Each row of a before or after table is a point. One or more steps were done to the points. Then noise was added and the rows were shuffled. The steps act on how far a point lies along the listed directions, d1 being the first. Write out the steps. A step turns or swaps two directions, mirrors them in a line or flattens them onto one, adds a multiple of one to another, or multiplies one. Angles are multiples of 10 degrees, from the lower direction toward the higher: turns from -170 to 170, lines from 10 to 170 but not 90. Use the fewest steps. Two steps may share a direction if one is a turn and the other turns, adds or multiplies; they go together, in the order done. Otherwise the lowest direction goes first.

Directions:
(1): | 0.07 | 0.31 | 0.33 |
(2): | -0.44 |  0.13 | -0.02 |
(3): |  0.11 |  0.32 | -0.32 |
Before (8 x 3):
|  0.01 |  0.32 | -0.41 |
| -0.04 | -0.42 | -0.21 |
| -0.08 |  0.36 | -0.38 |
| -0.27 | -0.64 |  0.10 |
|  0.34 |  0.20 | -0.15 |
|  0.59 | -0.15 |  0.10 |
| -0.10 |  0.35 | -0.19 |
|  0.13 |  0.07 | -0.07 |
After (8 x 3):
|  0.60 | -0.13 |  0.04 |
|  0.31 |  0.14 |  0.09 |
| -0.13 |  0.24 |  0.04 |
|  0.11 |  0.05 |  0.03 |
| -0.24 | -0.57 | -0.19 |
| -0.11 |  0.28 |  0.06 |
| -0.05 | -0.47 | -0.11 |
| -0.06 |  0.20 |  0.05 |
Steps: flatten d1 and d3 onto the line at 30 degrees

Directions:
(1): |  0.24 | -0.19 |  0.10 |  0.30 | -0.04 | -0.47 |
(2): | -0.48 |  0.14 |  0.19 | -0.04 |  0.20 | -0.31 |
(3): |  0.08 |  0.42 |  0.28 |  0.36 | -0.05 |  0.16 |
(4): | -0.31 | -0.13 | -0.03 |  0.17 | -0.52 |  0.04 |
(5): |  0.07 | -0.21 |  0.54 | -0.25 | -0.10 |  0.09 |
Before (14 x 6):
| -0.11 |  0.26 | -0.01 | -0.15 |  0.23 |  0.12 |
|  0.07 |  0.16 | -0.05 |  0.08 |  0.01 |  0.07 |
| -0.14 |  0.18 | -0.15 |  0.19 |  0.18 | -0.13 |
| -0.01 |  0.20 | -0.04 | -0.09 | -0.02 |  0.27 |
| -0.11 |  0.18 | -0.13 | -0.03 |  0.08 |  0.12 |
|  0.25 | -0.14 | -0.48 |  0.20 |  0.09 | -0.49 |
| -0.01 |  0.01 | -0.02 |  0.00 |  0.19 |  0.07 |
| -0.03 |  0.00 |  0.27 |  0.51 |  0.04 | -0.86 |
| -0.01 |  0.04 | -0.07 |  0.02 |  0.20 | -0.04 |
| -0.07 | -0.15 | -0.05 |  0.15 | -0.50 | -0.06 |
|  0.04 | -0.03 | -0.21 | -0.30 |  0.15 |  0.16 |
|  0.16 |  0.20 |  0.04 |  0.00 | -0.02 |  0.24 |
| -0.03 |  0.29 | -0.62 |  0.25 |  0.09 |  0.06 |
| -0.07 |  0.04 | -0.08 |  0.02 | -0.02 |  0.14 |
After, 14 rows:
|  0.04 |  0.03 |  0.06 |  0.32 | -0.07 |  0.10 |
|  0.07 | -0.22 | -0.13 |  0.07 | -0.11 | -0.24 |
| -0.50 |  0.09 | -0.49 | -0.65 |  0.07 |  0.61 |
| -0.08 | -0.33 | -0.29 | -0.62 |  0.38 | -0.26 |
| -0.04 |  0.10 | -0.63 |  0.25 | -0.02 |  0.13 |
| -0.17 |  0.35 | -1.20 |  0.59 |  0.19 | -0.34 |
| -0.07 |  0.20 | -0.11 |  0.33 | -0.06 |  0.12 |
| -0.06 | -0.13 | -0.28 |  0.02 | -0.08 | -0.17 |
| -0.35 |  1.05 | -0.47 |  0.54 |  0.26 |  0.19 |
|  0.19 |  0.01 | -0.07 |  0.29 | -0.26 |  0.05 |
|  0.10 |  0.00 | -0.32 |  0.20 | -0.05 | -0.13 |
|  0.26 |  0.41 |  0.35 |  0.58 | -0.11 | -0.05 |
| -0.12 | -0.27 | -0.07 | -0.10 | -0.18 | -0.34 |
|  0.06 | -0.13 | -0.15 |  0.06 |  0.10 | -0.11 |
Steps: turn d1 and d2 by 150 degrees; turn d3 and d4 by 140 degrees; multiply d3 by 2.5; multiply d5 by 2
